Every row gives one point. Each table stands for the endless flat space through its points: a line for two points, a plane for three, and so on. The two share one point or none. Which?

First (2 x 3)
[[  3   8 -20]
 [ 21  29 -44]]
Second (2 x 3)
[[ 24   6  -7]
 [ 19   9 -14]]
They share: [  9  15 -28]

First (2 x 8)
[[ 14 -41  11 -24 -28  27 -28 -20]
 [ 42 -17  -5 -20   4  -1  -4 -40]]
Second (2 x 8)
[[ 28 -41  -3 -32 -20  13  -6 -48]
 [ 28 -11  12  -7   0  13 -31  -3]]
They share: [ 28 -29   3 -22 -12  13 -16 -30]

First (3 x 11)
[[ 49 -45  23  56 -60  12  34  20 -66 -29 -33]
 [ 27 -41  22  45 -31  14   5  12 -49  -9 -14]
 [ 32 -41  23  46 -39  13  12  15 -52 -13 -20]]
Second (3 x 11)
[[ 24 -45  32  18 -10   8 -38  -5 -27  19 -27]
 [ 27 -41  30  10  -2   6 -34  -7 -44  10 -22]
 [  2 -37  28  51 -43  18  -9  26   2  22 -17]]
They share: [ 13 -33  26  29 -21  12 -11  14 -33   7 -12]

First (3 x 14)
[[ 18  60  -5  52   4  63  -2  46  34 -35  -5  13  22  -3]
 [ 36  24 -25  -4 -39  13  -1  -7   6 -51 -49  40  -7 -51]
 [ 32  56  -9  36  -9  57  -3  35  14 -51 -17  34   3 -19]]
Second (3 x 14)
[[  4  34 -11  27  -6  16 -16  22   9 -28 -10  22  30 -21]
 [ 10  16 -31  31  -4  44  -8  34  17 -38 -16  46  32 -13]
 [  3  59   3  19 -21  -8 -14   6  11 -19 -13  -8  23 -31]]
They share: no point

First (4 x 24)
[[ -1 -35   3  34  19  10  10  18  16   7  -3   5 -11  23 -37  23  17  16
   23 -26  18  24   2 -11]
 [ 17  -9 -38  13   0 -24  28  32  40 -17  10  21 -26  71 -34  34   7  37
   -3  -4  16   0  32 -32]
 [  2 -34  -3  34  28  13  16  22  24  10  -7  -1 -17  29 -41  25  12  23
   16 -29  17  21   8  -8]
 [ -6 -18  11  32  26  -3   4  26  24  22   3  -9 -31  45 -35  15  28  21
    0 -13  25  17  12 -22]]
Second (3 x 24)
[[ -6 -27  32  28 -19  25  13   9  28  -2   4   3  21  39 -37  15  42   0
   49   0  20  -9   2   0]
 [ -6 -63 -22  22   5  -5  -5  39  -8  -8   4  45 -27  27 -19  15  -6   6
   13 -36  26  27  14 -48]
 [ -6 -35 -20  32   5  -5  15  19  18 -12  18  19  -9  15 -17  21   4   8
   11 -36  22  29  -2 -36]]
They share: no point

First (4 x 24)
[[ 42   8  38  -9  22  28 -25  -1  -6  19 -26  33 -34  21  14  22  26  19
   -8  27  18   2  34 -11]
 [ 18  53 -19  -3  22 -14 -43 -22 -12   4 -14  42  -4  39  17  22  11  40
   28 -36  33  38 -11  16]
 [  7 -14  34  20  -3  40 -19   9   7   7 -70  26 -33  -8  13   8  50  -4
    5  36  22  -7  40 -23]
 [ 73  28  40 -38  37  18 -19 -21 -33   9  -6  38 -17  40  27  36   0  16
  -21  16  30   5  18   7]]
Second (2 x 24)
[[ 21  14  30   0  23  30 -23   4  -3  26 -35  28 -26  34   9  24  27  15
   16   5  19  10  34 -19]
 [ 11   2  38   0  27  38 -15  22   7  44 -39  22 -12  50  11  32  23   9
   22  -9  19   6  48 -35]]
They share: no point

First (4 x 24)
[[ 12  39 -32   3 -46 -26 -28  50   4  -1  11   8 -21  16  12 -15   6  16
    7   3  11   0   4  22]
 [ -4  -1 -34 -37 -24 -20 -38  34  16  31 -19  32  21 -12 -10  -1  18 -18
  -27 -21  27 -44  16  48]
 [ 12  21 -40   2 -40 -15 -38  30  14   3   2  14  -8   2   1  -2   6   8
   -6 -16  17  -7   1  45]
 [-10  29   4 -39 -24 -28  -4  18  12  -9  35 -10 -31 -34  -8  -5 -18 -10
    1 -17   9 -10  -8  22]]
Second (3 x 24)
[[ -8  31 -27 -13 -34 -13 -24  24   5   6   2   1 -17 -17   5 -18   4  -7
   -4  -8  15 -20  -7  47]
 [-17  25  -9  -8 -30  -5 -32  12 -12  -5  -5  14 -21 -14   9  -5   1 -23
   -4 -24  23 -28   3  54]
 [-11  21   7 -18 -14 -21 -44  20 -10 -11   9  20  -5   0  -7   9  -9 -23
   -8 -40  35 -20  15  36]]
They share: no point

First (5 x 24)
[[  4  10 -67  23 -31  30   4 -36  -1 -26  -4   0 -39  -4  35 -23   1   2
    0  28 -21  45 -37  -7]
 [ 24 -14 -37  34 -17  47  11  -1  19 -36  18  28 -32  14  39 -18  11  24
   28  37  12  26 -38  -1]
 [  1  36  -5  42  32  11 -24 -29  52  21 -15  49 -39 -13 -16 -22 -18  12
    7 -22  -6   2   9  32]
 [  4  49  -1  40  44  17 -28 -24  51  29 -13  51 -34 -25 -32 -15 -18  13
    8 -27   9  -6  12  38]
 [  8  41   8  46  50  21 -27 -16  60  26  -7  59 -35 -17 -30 -17 -19  18
   13 -24  16 -11  13  44]]
Second (4 x 24)
[[ -4  19 -74  44  15  20  21   6  36  37 -22  24 -37 -40  23 -31   2  14
   63  -7  27 -22 -36 -11]
 [ 25  45 -45  29 -17  45  -8  -4  23  18 -15  36 -51  11  14 -21  10  27
   25  -5 -27   7  10  27]
 [ 39  27 -39  31 -30  23   9 -19  14  10 -12  33 -63  16 -16   4  44  58
   11  17 -35  -6  13  35]
 [ 27  59 -16  14 -12  59 -36 -19  12  -8   0  37 -33  12   3 -12  -6  10
   -6  -6 -26  40  15  32]]
They share: [ 12  33 -33  25   6  32  -9 -19  17   1  -3  27 -27 -23  -4  -8   2  13
  14   2  10  15 -17   8]

First (6 x 24)
[[ 41   5  15  19  -2   4 -18   8  14  11 -17  38  -5  -2  -7  29   3   4
   -9  -9  11   5   3  29]
 [ 30  17  -9  37 -12  17 -53  10   9  15   9  25 -34  -2 -20  42  -4   9
    6   5 -18  -5  -8  38]
 [ 41  25 -45  64 -24  24 -69   1   2  44  36   8 -49  -5 -37  60 -15  -3
   16   8 -14 -18 -15  66]
 [ 55  -8  -4  33 -16  11  -5   1  11  39  16  -4  11  46 -35  35   8 -18
   28 -13   4 -26 -28  65]
 [  9 -43  50 -15 -38  -8  38  54  12  -7   2   2  33  61  -1  -2  25  32
    9 -27 -25  22 -17   1]
 [ 45   7  -4  36 -18   0 -13  11   6  32 -11  44 -11 -32  -1  41 -11   7
  -32 -16  34  23  19  32]]
Second (4 x 24)
[[ 46  -8  16  12 -23  24 -22  13  -7  17  -5  28  35  19 -31  15 -16 -12
    3 -31  -2  -2  -4  12]
 [ 12 -24   4  29 -23   5 -36  19  23  -4  -7  27   4  10  -8  -8  21  16
  -28 -11   5 -19 -41  23]
 [-12 -21  32  34 -12  -6   2  41  51  -1 -12  14 -24  24  20  13  62  38
  -30   5 -18  -1 -41  31]
 [ 56 -16  28 -11 -14  46   7   7 -28  47 -15  23  42  37 -42  44 -29 -34
   19 -30 -21  30  18  13]]
They share: no point
